Each point is reached from the start by the listed moves, each made 0, 1 or 2 times, or once backwards (-1), plus a little noise. Say if it took an odd or an even number of moves. Then give how often each move was made.

Moves:
(1): [ 43 -16]
(2): [ 5 36]
Start: [ 0 -6]
Points:
[-31  80] -> odd (-1, 2)
[ 85 -39] -> even (2, 0)
[ 37 -59] -> even (1, -1)
[ 4 30] -> odd (0, 1)

Moves:
(1): [ 25 -17   3  14 -13]
(2): [ 32  31 -13  11  -9]
(3): [-5 16 39  0 -7]
(4): [-10   9   5  19   8]
Start: [ 4  8 -1 18  5]
Points:
[22  1  6 53  2] -> even (1, 0, 0, 1)
[-62  27  81  -8  13] -> even (-1, -1, 2, 0)
[ 36 121  58  75 -11] -> even (0, 2, 2, 2)
[-58  27  99  44  15] -> odd (0, -1, 2, 2)
[104  61  22  88 -36] -> even (2, 2, 1, 1)

Moves:
(1): [ 46   3   6 -12  22   1 -12  -1  -3]
(2): [ -9  35   5 -17   6  -4   0  11  -1]
(3): [-10  -2  49  31 -12   7 -19   4  -7]
(4): [ 10  15  -7  29  -5 -28   8  -1  -8]
(5): [ -5  -2  -4   3  55   6  15 -10   1]
(6): [ 12   6  -6  32   5  53  14  13 -20]
Start: [-15  28  -5   9 -22 -56 -22  13 -24]
Points:
[ 56  71 -24  90  46 -46   6  13 -59] -> odd (1, 0, 0, 2, 1, 1)
[ 76 106  34  95  69 -45 -23  29 -75] -> even (2, 1, 1, 2, 1, 1)
[102  26  -9  59  18 -21 -25  14 -58] -> odd (2, -1, 0, 1, 0, 1)
[ 62 121 107  69 -39 -27 -75  65 -78] -> odd (2, 2, 2, 1, -1, 1)
[-82 108 -16  19  18 -88   8  23 -36] -> odd (-1, 2, 0, 1, 1, 0)

Moves:
(1): [ 28  15   3   2   9 -16  -6   4  -5]
(2): [ -9  10 -31  -5   9  -3  -5  -4  10]
(3): [ -9  23  26 -11   4 -10  -1   3   6]
(4): [  4   5   3  16   0   0 -23   0  -1]
(5): [ -1 -22   2   2  22   1  -7   0   9]
(6): [ 9  5 -1 -5 -1 26  2 -2 -1]
(7): [-2 -1 -1 19  4  2 11  0  3]
(8): [ -3  -3  -4  -5  11  -1  -2  28 -24]
(9): [ -4 -11  -4   3  -6  -8   5  21  23]
Start: [ -9   4 -13   1   5   4   7  12   4]
Points:
[-31 -52 -86   9  39  73  20  74  -3] -> even (-1, 1, -1, 0, 1, 2, 1, 2, 1)
[  2  42  23 -68  26  -1  22 116   6] -> odd (1, 0, 2, -1, 0, 2, -1, 2, 2)
[ 25  71 -15  26 121   1 -53  70  -2] -> even (2, 2, 2, 2, 2, 2, 2, 2, 0)
[-29  -7  36   0 -16  20 -30  83  20] -> even (-1, -1, 1, 2, 0, 1, -1, 1, 2)
[-11   8 -70  47  64 -49 -50  60  28] -> even (1, 2, 0, 2, 1, -1, 1, 1, 1)
[ -2 -38 -32  28 -13  28  73 111 -13] -> odd (0, -1, -1, -1, -1, 1, 2, 2, 2)

Moves:
(1): [ 42   1  -3 -19  -5   3  23  -3   3  -4  -5   1   8]
(2): [ 14  36   3   1   3  14   5 -12  30 -20  24  19  -5]
(3): [  3  -6  43 -14 -12  -2   0   2  -6  -4  12  -2  -5]
(4): [  3   5   8  29   0 -17  13  29  -3   0   6   2   1]
(5): [ -5 -12   3  -5  21   7   8   8  10  -1  -1  10   5]
(6): [  2  -4  -4  12  -4  23   5   2 -11   5  10   2  -6]
(7): [-15   7  -7   7 -15  -2  19  -6  13   4  -5  -7   6]
(8): [-14  21  -6 -21  -4  10   8  23  -3  -3   3   6  12]
(9): [  1 -12  -5   6 -23   6 -22  16  24   4   5  17   9]
(10): [  2   4   9  -7  11   0  -4  -3   5  38   6 -11  -4]
(11): [-12 -12 -15  -5   7   4   2   3   3  -9  30  -5  21]
Start: [  2   1 -10   7 -12   1  -1   5 -19  14  -2 -11 -15]
Points:
[ 10   5 -65 -19 -46  38  34  29 -38 -46  58 -11  39] -> odd (1, 0, 0, 0, -1, 1, 0, 1, 0, -1, 2)
[ 90 121 -65  11 -46  50  70  86  53   1  93  41  36] -> even (2, 2, -1, 2, -1, 1, 0, 2, 1, 1, 1)
[-35  48 -32  69  33  64  28  63   1  14  12  43 -34] -> even (-1, 1, -1, 1, 2, 2, 0, 1, 0, 0, -1)
[107  27  89 -52  11  38  53  37  93  29 109  37  15] -> odd (2, 2, 2, 1, 2, 0, 0, 0, 1, 2, 1)
[-20 -38  10   0 -62  48 -10  61 -55  41  15  -7  -6] -> even (0, -1, 1, 0, 0, 2, 0, 1, 1, 0, 0)

Moves:
(1): [ 22   5   7  -3   7 -17   5   0   3  -9   8   0  13  19   7   6]
(2): [ -4  32  -1   0 -15   5  -8  -6   3  13   9  -5   2  13  14  12]
(3): [ -6 -12  29  13   4  13  -7  -5   5  12  -2   3  -1  -9  13   5]
(4): [  8 -14   2  23  -8  -1  -7  -5  -5  19  -5   3  -9   1  -5  -1]
(5): [  3  12 -13   6  35  -3  11 -15   5  -8   4  -7   9   6   1   6]
(6): [ 18  -5  -9   5   4  13 -11  10  -5   9  -5 -10   4   8  10  -4]
(7): [ 8  3  1  5 -9 11 15 -3  7 -2  2 -4 -4 12 -2  1]
(8): [  3   3  -7  -1   1  -2   9  17  23  10   2  10 -20   7  11 -18]
(9): [ -6 -15 -17  -4  -1   5 -13 -22  30  -9  -4  13  20   5  -4   0]
(10): [ -6 -12  -5  -9  10 -20  12   5  -1  29 -15 -12  17   8  -9  11]
(11): [-5 -8 -5 -6  3 -5 -5  2 -7  8 34 -5  3  9  0 -5]
(12): [ -1  14  -7  -3  -9   6  14   1 -19  15   4  22  17  16  14 -22]
(13): [-19  -5   0  22   0 -11 -12  26  11 -21   1   3  16   2   2   8]
(14): [-20  -3  11   1   3   3  -7  -6  -8 -12 -17  -8 -12  29  -9 -20]
Start: [  6 -17  11  15  10 -23  23   1   7 -19  -5   5  -2 -19   6  -3]
Points:
[ 51  40 -14 -71  48 -86  54  51 -11  35  63 -35 -22  97  43 -54] -> odd (2, 1, -1, -1, 0, 1, -1, 2, -1, 1, 2, 0, -1, 1)
[ 51 -86  49 121  43 -64   2  96  78  70 -67   6  35  43  64  18] -> odd (2, 0, 2, 2, 0, 2, 0, 2, 0, 2, -1, 0, 2, 0)
[-59  62 -31  54  -4 -30  59  35  11  45 -39  12  92  50  39  24] -> even (-1, 2, 0, 0, 1, 0, 1, 0, 0, 2, -1, 2, 2, 0)
[ 23  50 -72 -32 -69  26  -7  13  35  62  64  57 -34  -8  73 -67] -> odd (-1, 2, -1, 0, -1, 1, -1, 2, 1, -1, 1, 1, -1, -1)
[  37   80   -2  -14   82  -77   72  -24  -48 -108   47    6   55   15
   20    7] -> even (2, 0, -1, -1, 2, -1, -1, -1, -1, -1, 0, 1, 0, 0)

Moves:
(1): [ -1  -5  -6  -4  -1  -3  -1  15  -5   6  12   1   4  12  -7 -11  -3 -16]
(2): [-1 -9  6  2  6  0  3 -9 -8 -6  6  6  0 -7 10  1 -8 -9]
(3): [  7  -3  -5   2 -13   3   7  -3  10   0  12   4   6 -10   3  18  -7  -8]
(4): [ 19  -7  -5  -2   6  -7  -5   3   4  -6  17  17 -20   6  -3  -7   4 -12]
(5): [ -6   6  -8  -5  10 -13 -11  -6   5  -8   8 -13   1   7   1  -2   5   2]
(6): [  3   8   4   9   1   8  -5   1  -1 -18   0 -11   0 -10   3  -7  -2  14]
(7): [-24 -28 -13   2 -10  -2  -7 -12  -5  -2   7   4  13  10 -15   2   9 -12]
(8): [-2  6 10  8 -1 -5  8 -5  5 -4 -5  3  3 -9  6  0  6 -1]
(9): [ -5   0   0   3  14   9   9  -7  -3  -1   6  -7   7 -18  -2  -6   6   4]
(10): [  8   0   1   4  -3 -19   2  -8 -10   8  -9   1   8  -7   4   7   7   1]
(11): [ -2  19   3   9  17 -19  -9  -3   9   2  -3   1  -2 -16   4  -5   2  18]
(12): [  5  -2   8   1  22   5 -11  -3  -4  -5   4  -2  -4   0  -9  -3  -3  -4]
(13): [  1  -9   5 -16   6 -11  26  -1  -2  -9  -8   5   0  15   4  11 -21  10]
(14): [ -4 -14   5  -6   5  -3  10  14  18  -3 -12   4   6 -18  15  -6   4  -7]
(15): [ 13   1   1  16  30   5  -6  20 -21  11   8   4 -15  11  -4  -7  17  -1]
(16): [  7   7  17   0  -9  13  -6 -10 -17   3  14  16   3   3   0   1  10  27]
(17): [  4   9 -14   2   4  -8  -9  -8  -8  -3  -2   3  17  -9  -5  12  -5  -5]
(18): [ -2   5 -10 -10  -6   0   3   8 -10   4   3  -7  -6  -7  -8   7  -2  -4]
Start: [  0  -3  -1  -3 -12  14  -1  -4   1  -5 -13   8  -1 -11   2   1   0   5]
Points:
[  3 -39  58  29 121 -13   1   8 -32 -78 -24  16 -21  30  20 -33  10  23] -> odd (0, 1, -1, 0, 1, 2, 1, 2, -1, 0, 0, 2, 2, 1, 2, 0, 0, -1)
[ 16 -68 -26   6 -83   5   3  -9  26  -9  -2  44  30 -37   2 -29  47 -46] -> even (1, -1, 0, 2, -1, 1, 1, 0, 1, 2, -1, -1, -1, 1, -1, 0, 0, -1)
[ -21  -67   12   21  -54   51   29  -60  -21   30   15   70  104 -120
   47   38   33   -4] -> even (0, 2, 2, -1, -1, -1, 1, -1, 2, 1, 0, -1, -1, 2, 0, 2, 1, -1)
[ -5  -5 -27 -49   0 -24  17 -19  33 -12 -30 -22  94 -75  28  38 -23 -46] -> even (1, 0, 1, -1, 2, -1, -1, 0, 1, 1, -1, 1, 0, 2, -1, 0, 2, 0)

Moves:
(1): [  5   0   2  -1  -4  -4  -1  -3  -6  -2   4   5  -1   3   1 -14   4  -7
 -11   7   4   8   2   2]
(2): [ 18  -7 -10   2  -9 -12   9  -8  -2  22  24  -4 -12  16   5  11 -15   5
  -9  16 -12  18  -6  11]
(3): [ 16  -6   4   6  -1   0   4   1  -4  -5  12   0  -5  13  -7   2 -12   2
  -7  22  -5   7  -2  14]
(4): [ -8 -10   0   1   0   6  10  18   2 -14  -7  11 -13  -8  -7 -12 -26   2
 -13 -20  -4  13  -5 -19]
(5): [  5   2   3  -3  -5  -2  -9   7   6   1  -1   4   6  -8   6   2  -4  -1
 -13  -2 -15  -2  -3   7]
(6): [-4 -7  0  4 -4 -7  4  8 -6 -8  6  1 -8  0 -7 -4 -1 -1  7  3 -7  6  4  0]
(7): [ -9  -7   7   7   9   1   4  -7  -3  -2   3 -10 -10  -8  -8   7   6  -4
   2  -9   2  11  -4   0]
(8): [-22  -4  15  14   8  -3   3  -8  -1  20  -8 -12  10   7   6  -2   4   8
  -3   1   3  12   7   5]
(9): [  1  14   1  -3   9  -5  -5 -11   6   1  -4  -8  -6   0  -8   1   4   0
   1   7  -3   0   6  -4]
(10): [  4   2 -10  -4   6  -3  -2  10   3  -4  -4   2   0   7  -3   2   0   8
  -2  -4  -2  10  -6   4]
(11): [ -7  -7   3  -4  -2  -5  -5 -13   9   8   8   2   7   0  -9  11   3   4
   5   5   0   6   3   2]
(12): [ -5   1  11  -3  -3  -2  16   9   7  -9  -6  14  -2  10   2 -15  -1   9
   1 -16  -8 -10  -9 -10]
(13): [ 22   6   2  12 -16  -6  18  24   2  -9  -3   4  -4  -7  -2   2   9 -11
  -2   4  13   9  20  -9]
(14): [  0  -5   0   8  10  -1 -11 -13  10  10  26 -17   7  16  12   9  -2  -3
   1  10  -2   9  -2  -6]
(15): [ -7  -6  -1  -5   7   6   1 -12   9   9   5 -10  -4   1   3  -5   2   2
   3   0   0  11   3  11]
(16): [  0 -10 -16   7   5  12  -5  -8  -3   0  -4   6   7  -8  -8   1   9   3
   6  -5 -11   5  -1  -8]
(17): [  4  -7  -1  -1  14   2 -12 -10  -3  -1 -16   7   2  15  11   7  -4   9
   1 -10  -8  10   0   7]
(18): [-17   2 -12   4  -8   0  -1  -7   2 -16 -13 -12  -6  -1   2   7  -1   2
   6  10   5  12  -6   4]
(19): [-20   7   4   0   2  -4  -7   2  -4  -1  -1  10   1  -6   7  -9 -10   9
  13   1   2   6  -7   5]
(20): [  1  -5   7   0   2  -4  10  -3  -5  -1  -5 -15   3  -6 -15   8  -6   1
   2   4  -3  22 -12   0]
(21): [  5  12   5   1 -15   6   2   8  -8   7  -4   2  -3   0 -10  -3  -1  -7
  -2   0  -3   8   5  -7]
(22): [  7  15   3   8 -18   2  -4  -6  -3  -6   1 -10   8  -1   1 -10   1   0
   5 -15   8  -7  17  -2]
(23): [ -5   4   4   9  -6 -11  -5  -6   1  -5  -3  -4   2   6 -10  -3   2 -12
   5   0  -3   0  -6  -1]
(24): [ -3   5  -5  -9   6   2  24  12   0 -10   1  16   0   7  -7  -1 -15   1
 -17 -14  -8 -10   9  -2]
Start: [ 13   4   8 -21  11  -8 -12  20  -7   8  -2 -14  -9   1   0  19 -11   9
  -8   8  -6 -16   3 -14]
Points:
[  26   46    2   -9  -12   -2  -59   20   71  -18   31 -121  -14  -72
   10   42   27  -24   -3  -22   60   58   54  -36] -> odd (0, -1, -1, 1, 2, -1, 2, -1, 1, 2, 1, -1, 2, 2, 2, -1, -1, 1, 0, 0, 0, 2, -1, -1)
[ 48  12 -52 -33 -69 -36  73  41   3  -5  96 -46 -41  32 -18  11 -87 -10
 -38  15  19  70  53  -8] -> odd (1, 2, -1, 1, -1, 1, -1, -1, -1, 1, 1, -1, 1, 1, 2, -1, -1, 1, 0, 1, 0, 2, 0, 2)
[107  30  -3  44 -47  -8  53  21 -26  57  -2 -30 -27 107  24  53 -73  -8
 -83  53 -26  52 105  34] -> even (-1, 2, 2, 0, 0, -1, -1, 2, 0, -1, -1, -1, 2, 0, 1, 0, 2, 1, -1, -1, 2, 1, 1, 2)

Moves:
(1): [-20   4   8   4   0 -12   2   0 -10  15   3  10   2   5  -8  -6  -1  12
   0  12   3  -4  -7   1]
(2): [-19  -5   0   5   6  -7  -7   7  -5  -7  -9  -6  -3   2 -11 -10  -3 -12
  -2   9  -2   5  -2  -1]
(3): [-7 -9  8 -1  7  4 -2 14 10 -2 12  4 -9 -6 -4  9  2  8 -7  9  9  7  3  1]
(4): [  8   4   8   0 -11   6   7   6  -7  -9   4   6   6  -6   1  -6  -1 -12
  -1  -8  15  -2  -8  -3]
(5): [ 13  12  -5 -14  14  -1 -12  -6   0  -3   9  11   6   8  -4 -10  10  -6
   0  -4  -9  -4  17   4]
(6): [  1  17   5  -6   1   2  -2  -2   5  -2  -7  -7 -12  -1   2  -3  -7   4
   0 -11  20  -9  -2   0]
(7): [ -4  -7   1  -1  -1 -10  -3  -7   4   1   3  -1  -8  -7  -6  -5  -1   3
   5   8   1   1  -4  -2]
(8): [  5   2   8 -19  10   3   0   9  -4 -11  -2  -3  13  -5  -6   8   1   4
  -6  -4  -3 -10  -1 -11]
(9): [ 10   0   2   4  15   4   0  15   3  -7   2  -3  -2  -1   5   3   8 -11
  -6   6   7   1 -15  -8]
(10): [-12   6  -6  -9   0   8  -7  -8   0  -4  21 -11   0  -8   3 -18  13   9
  -8  -4   7   3  -9  11]
(11): [ -2   7   3   0  -8 -15   4  11  -7   1  -1   6   3  -5  10  -6  -4 -10
  -3 -12  -5 -13  11   1]
(12): [ -5  17  20  -7  10   2 -12   1  12   3  -8   1  10   3  -7   3   3  -9
 -16  -8 -13   3   4  -7]
(13): [ -1   1  -6  16 -12  -4   3 -19   6   0  -5  -6   7  -3  -1   4   5   7
  -1  -2   7  -9  -5  -7]
(14): [  3   7  -5  19 -11  24   5   2   0  -4  -6  -5  -7  -7  -6  -3 -15  -6
   1  -9   3 -14  -4   3]
(15): [ -2  -9  14 -11 -19  -9  -7  -4  -8   5   7  13   7   4  -5  -9  -2   7
   0 -10   6 -16  -4   6]
(16): [-9 -1  6  5  3  0 -2 -7  7  0 -2  5  4  1  5 -1  6  1  8  2  2 -4  2  1]
(17): [ -5   2   2  -1  -2  -8  -6  11  -3  11  -4 -16  12   6  -9  -1   4   6
  -2  -9   5   0   6  -2]
(18): [ 0 -5  9  7  2  5  5 -8  3 -9 14 -2 -4  3  3 -2  2  9  3  4  2  0  3  0]
(19): [  7  -6  -2  -3   4   1   3   2  -9   4 -10  -8   7  -3  -2  -1  -6  -7
  -6  -5   2  -1  12   2]
(20): [ -6   3   6 -11   6   1  11   4   0   0   9  -9   4   2   3  16  -6 -16
  -2  -2 -10  -5  -2  15]
(21): [ 0 -2 -5 -2 -1 -1  3  1  5 12 -2  1  0  6 -1 -1 -3  5  3  2  2 -1  2 -9]
(22): [ -1  -3   7  -1  -2  -8  -1   1  -7   5   1   0  -1   2   2  12   6 -14
   8  -2   4  -8   6  -9]
(23): [-13   4   7   7  -9   5   2   1  -1  -2  -7 -14   2  -1   4  -4  -4  -5
  -1   7   5  -6  11  11]
(24): [ -2  -2   6  -4   7 -16  -3  -1   6  -1  -8  -2  -6   4  -8  -7  17   0
  -2  -3   1  -5   3  -8]
Start: [-13   8   8   6  -8   7 -15 -18  17  -6   5  -4  -8   9   5   3  14   5
  10  -3   1   3   2  -3]
Points:
[-27  20 -60 -13  17  25 -36 -16   0 -41  43  -6   0  -8  -5 -42  49  42
   6 -13 -38  -4  12 -10] -> odd (0, 1, 0, -1, 1, -1, -1, 2, -1, 2, 1, -1, 0, 1, -1, 0, 0, 0, -1, -1, 0, 0, -1, 0)
[-20  36  24  69 -19  13  48 -14  -8   7 -12 -37 -31  -9  51   0  19 -75
  13 -50  18 -71  15   0] -> odd (1, -1, -1, 0, -1, 0, -1, -1, 1, 1, 2, 0, 0, 2, -1, 1, -1, 1, 2, 1, 0, 2, 0, 2)
[-40  29  15  40 -12  66  40 -39  39 -10  -8 -56  48  19 -40  34   5  27
   1 -15  -5 -47 -10 -18] -> even (1, 0, 0, 1, 0, -1, -1, 2, -1, 0, -1, 0, 2, 2, -1, 1, 1, 1, 0, 2, 2, -1, 0, 1)
[-37  51 121 -81  78   1 -24  27  61 -50  47 -40 -31 -34  33  52  34 -17
 -44   1  15 -19 -16 -17] -> even (0, -1, 1, -1, -1, 2, 2, 2, 2, 1, 1, 2, -1, -1, 0, 0, -1, 1, 0, 1, -1, 1, 1, 0)
[-40  49  64 -13 -33  18 -28 -25   0  -1  59 -20  43  16   2 -47  24  72
 -24  -4  66 -68 -25  33] -> even (2, -1, 0, 0, 1, 1, 0, 1, 2, 1, 0, 0, 1, 0, 2, 0, 1, 1, 0, 0, 0, -1, 2, -1)
